Rows are points. Two turns around zero, p and q, are shown by what they do to some points. Where does a point land after both, in the order given? Backwards means that the second turn is done in reverse. Each puzzle has new turns, and all numbers are rounded.
(in the rows, 128 means zero)

Turn p:
[118 142] -> [136 113]
[132 110] -> [126 146]
[120  93] -> [141 162]
[143 168] -> [108  90]
Turn q:
[149 113] -> [154 131]
[127 107] -> [141 112]
[139 167] -> [110 164]
[139 119] -> [142 129]
[ 86 135] -> [ 92 105]
Where do these land?
p, then q: [100 120] -> [147 150]
q, then p: [135 106] -> [110 142]
q, then p: [129 164] -> [147  98]
p, then q: [162 107] -> [ 88 126]
q, then p: [114 143] -> [148 123]

Turn p:
[155 101] -> [149  96]
[138  98] -> [132  97]
[108 133] -> [109 137]
[133 150] -> [137 149]
[106 158] -> [112 162]
Turn q:
[159 155] -> [ 89 142]
[102 117] -> [150 110]
[123 112] -> [144 131]
Where do these land?
q, then p backwards: [126 108] -> [145 139]
p, then q: [138 114] -> [138 142]
q, then p: [146 173] -> [ 80 131]
p, then q: [103 117] -> [146 108]

Turn p:
[141 117 116] -> [129 119 109]
[129 103 139] -> [153 118 126]
[154 137 120] -> [119 140 104]
[ 91 186 112] -> [ 72 143 168]
[122 114 157] -> [158 133 141]
[132 112 125] -> [137 117 120]
Turn q:
[122 105 142] -> [133 155 127]
[162 136 166] -> [169 127 159]
[120 133  98] -> [101 115 119]
[128 140  87] -> [ 94 103 126]
[107 125 147] -> [143 142 108]
Where do these land?
p, then q: [ 99 146 160] -> [175 124 130]
q, then p: [117 143 109] -> [129 102 131]
q, then p: [152  86 123] -> [127 162 162]
p, then q: [144 136 120] -> [115 118 118]

Turn p:
[151  98 135 144] -> [133 110 105  99]
[157 133 110 143] -> [131  91 127 130]
[ 94 151 151 146] -> [152 159 116 158]
[131 150 146  89] -> [ 87 145 129 147]
[107 118 105 141] -> [154 131 149 119]
[113  91 104 123] -> [139 133 152  90]
[142 156 144 109] -> [ 99 128 119 154]
Turn q:
[152 143 108 108] -> [137 122 166 125]
[147 125 158 111] -> [ 93 113 138 132]
[ 98 110 144 142] -> [119 143  91 129]
[158 123 100 107] -> [135 123 166 102]
[128 141 123  99] -> [122 142 155 136]
[ 86 127 126 148] -> [143 153  93 139]
[127 127 136 181] -> [148 100  87 132]
Where do these land?
q, then p backwards: [ 94 169 127  81] -> [ 78 171 129 102]
q, then p: [143 117 105 126] -> [100 133 122 123]
p, then q: [114 113 138 146] -> [134 118 155 127]
q, then p: [ 95 156 119 114] -> [143 108 110 163]
q, then p: [144  94 142 147] -> [118 140 161 102]
p, then q: [156 126 131 155] -> [134 131 131  90]
p, then q: [151 121 133 128] -> [130 146 127 112]

Turn p:
[130  90 132 134] -> [125 103 157 133]
[147 147 141 105] -> [132 124  95 145]
[142 153  81 102] -> [147 175 119 161]
[130 139 141 157] -> [140 121 122  98]
[160 138 131 127] -> [154 120 111 138]
[ 77 116 123 151] -> [ 97 141 159  94]
[110 113 147 120] -> [101 113 132 126]
Turn q:
[152 144 126 140] -> [137 155 138 120]
[139 129 131 148] -> [130 144 123 112]
[108  94 130 134] -> [118 107  96 126]
[164 125 113 107] -> [140 155 128 161]
[100 169 162 136] -> [105 111 171  95]
[103  97 138  90] -> [103  94 114 161]
[130 139  97 141] -> [163 130 128 121]
Where do these land?
q, then p: [118 109 133 115] -> [126 133 152 120]
q, then p: [123 132  70 114] -> [180 100 136 136]
p, then q: [135 131 144 113] -> [142 121 111 124]
p, then q backwards: [157 135 151 178] -> [ 93 139  93 165]
q, then p backwards: [107 133 142 120] -> [119 108 144 129]

Turn p:
[139 120 149 142 164 138] -> [136 150 135 127 168 122]
[137 109 149 104 137 142] -> [140 153 140 130 135 155]
[158 167 131 133  86 125] -> [130  89 130 178 115 127]
[109 147 139 151 131  96] -> [145 106 138 115 128  91]
[ 91 112 119 105 114 165] -> [138 156  92 115  97 149]
[116 118 132 156 115 119] -> [125 136 131 130 115  96]
[146 122  78 106 148 111] -> [ 83 106 130 101 137 155]
Turn q:
[100 104  94 143 117 154] -> [131  95  94 121  92 125]
[123 102 114 114 111  85] -> [142 150 137 144  91 157]
[123 144 171 138 163 121] -> [117 150 140  89 163 130]
[184 124 139 105  94 136] -> [149 123 172 170 133  98]
[103 132 123 103 116 129] -> [ 98 128 128 137 108 133]
[138 151 130 159 136 137] -> [138 131 106 121 157 112]
[126 139 123 135 160 135] -> [124 117 117 114 153 142]
Where do these land?
q, then p backwards: [143 168 129 114  81 136] -> [155 122 136 181 106 142]
q, then p: [111 123 178 106 127 136] -> [178 122 143 114 109 135]
q, then p: [114  88 135 165 144 118] -> [117 116 135 148 117 180]
q, then p: [123 142 132 118 107 168] -> [125 132 149  98 108 103]
q, then p: [132 103 109 109 152 113] -> [131 161 113 154 131 140]
q, then p: [166 148 127 123 122 123] -> [128 128 137 130 163 103]
p, then q: [121 117  81 129 141 104] -> [ 92 124 138 124  92 148]
q, then p: [114 134 132 161 149 126] -> [116 113 119 113 134 160]
